Each row is a point. The last column is the point's height on a tilted bowl or saddle (a function of degree 2), plus a little noise. Count its main directions that bend up, bend down and stay straight.

Points (11 x 3):
[[ 43 -22  21]
 [ 32 -26  16]
 [-32  24  32]
 [  7   0  22]
 [ 27  14  31]
 [  9  -3  21]
 [ 43 -48  11]
 [-11  -7  24]
 [ -4 -17  21]
 [ 31  63  66]
 [  9 -48  17]]
Directions: 1 up, 0 down, 1 straight

Points:
[[-22 -15  15  11]
 [ 38 -44 -36  30]
 [ -4 -19  -7  -5]
 [  0  46  56 -25]
 [ 30  37  24 -43]
 [  5  14  -8  -4]
 [ 24   3 -72  71]
 [ 49  -1 -37  49]
 [ -2 -33   2  -2]
 [  3 -19   3   2]
 [ 15 -57   9  12]
 [  7  32  25 -23]
 [ 18  37  10 -30]
 [ 44  14  55 -11]
 [  8 -20  10   6]]
Directions: 2 up, 1 down, 0 straight

Points (18 x 4):
[[  6  -5 -22   3]
 [ 32  26 -29  10]
 [ -3 -16 -15   8]
 [ 37  17 -10   9]
 [ 17  26   3   3]
 [ 26 -39   3  35]
 [ 11  35  56  32]
 [-73  15  12  49]
 [-49 -25   2  34]
 [ 27 -49 -31  46]
 [ 14  -2 -64  22]
 [-21 -36 -23  27]
 [  8 -63 -45  63]
 [-29  16  -1   8]
 [ 14 -36   0  27]
 [-40   2   9  16]
 [ -2   6  -4  -1]
 [ 20   7  50  29]]
Directions: 3 up, 0 down, 0 straight

Points:
[[ 33  28  11 -41  30]
 [-22  -6   5  -4   8]
 [  8  -4  17  63  19]
 [ 34  63 -21  -3  28]
 [  7 -55  32  29  44]
 [ 30 -13   3 -10  21]
 [-74 -14 -49 -14  69]
 [-26  48  17   5   5]
 [-15 -13  30  42  14]
 [-44 -17 -10   8  21]
 [-35  12 -20 -15  15]
 [ 16 -36  -1   5  28]
 [-10   6 -50 -48  50]
 [-34  42 -15   7   7]
 [  6  28  27  -3   5]
 [ 15 -12  28   9  13]
 [-18 -34  -3  -5  26]
 [ 16  25  34  -1  10]
 [  8  38 -11  68  20]
 [ -5  16 -10  -8   4]
 [-16  20  28   6   2]
 [ -9 -32  87  29  59]
 [ -5  20  46   2  10]
 [ -6  18  18  26   0]
 [-42  13 -31  21  18]
 [-62  20  15 -13  20]
 [ 76 -25  15   1  61]]
Directions: 4 up, 0 down, 0 straight

Points, 24 rows:
[[  2   3   6  43 -10]
 [  4 -48 -63 -18 -52]
 [-26  19 -22 -22 -16]
 [-26 -18  17   5 -13]
 [-17 -48   5  -2 -25]
 [ 23  11 -15  -6 -11]
 [  7 -21   1  22 -14]
 [  4   1  32 -37 -20]
 [ 15  -2 -13  11 -11]
 [-21  -6  17   5  -9]
 [ 93 -49  24 -32 -70]
 [ 33 -13 -31  -2 -22]
 [ 29 -25   4  15 -18]
 [-14  43   0 -27 -13]
 [ -2 -22 -32  66 -34]
 [ 23 -41  24 -59 -45]
 [  8 -46 -24  12 -30]
 [-39 -10  44 -28 -24]
 [ 23 -47  46 -65 -57]
 [ 20  42 -35  -8 -14]
 [-45  26  35 -41 -26]
 [  0   1   1  24  -8]
 [  1  -8 -29  14 -16]
 [-45 -27  -3  -7 -22]]
Directions: 0 up, 4 down, 0 straight

Points, 42 rows:
[[  8  13   3 -36 -20  53  -7]
 [  6 -23  -6  -8   3  -9   7]
 [  3 -36  -3  -8  -6 -52 -33]
 [ -4   6  -3 -38   5  23  20]
 [-36 -17  24 -37 -26 -41  51]
 [-16 -23  35 -23 -35  -4  33]
 [-20   7  -4  -7 -39   6   6]
 [ 41  21  10  37 -43   5 -43]
 [ 72   1  17 -43 -13 -20   8]
 [-18  40 -25 -30   3  10   1]
 [-16 -25  31 -38  19  11  43]
 [-12 -44 -12 -16 -18  24 -13]
 [ 13  -7 -13   0 -24  -7  -7]
 [ -8  -6  31 -20  -8 -45  18]
 [ 27  21 -19  -3  -1  23  -5]
 [ 16   4 -27 -24  22  20   3]
 [-64  18 -26 -37  -4 -93  36]
 [ -9  24 -17  34  -2  12 -12]
 [-13 -37  21 -58 -28   2  42]
 [ 19  28  -8  22 -41  -2 -42]
 [-10  35  38  15  24 -10  -2]
 [ 15  -9  14 -24  46  26  14]
 [-82  -2 -30  71 -18 -22 -27]
 [-22 -46 -11  58  23  87 -24]
 [ -2  -3   3  54 -28  50   2]
 [  9 -54   5  53 -32   2 -55]
 [ 21  -5 -14  14 -26 -22 -35]
 [-45  19  38 -18  -1 -13  46]
 [  4  29  29 -23   8 -19  19]
 [ 31 -11  36  -1  22 -35 -14]
 [-22 -64 -56   7  24  36 -75]
 [ 56 -16  -5 -68 -26  32   5]
 [-15  -5   3  10 -17  -4  10]
 [ 32 -34  13 -70  53  -9  17]
 [-18   1 -28  52  41   4 -30]
 [-14 -56   3 -27 -63  41 -66]
 [ -6 -14   7 -24  28 -14  21]
 [-42   8 -10  58  -6  14   1]
 [ -4  12 -11   0 -19   1   2]
 [  4 -30  -4  33 -36  40 -23]
 [-21   4 -23   0  18 -47 -20]
 [-44 -31  25  -5  15 -52   6]]
Directions: 1 up, 3 down, 2 straight
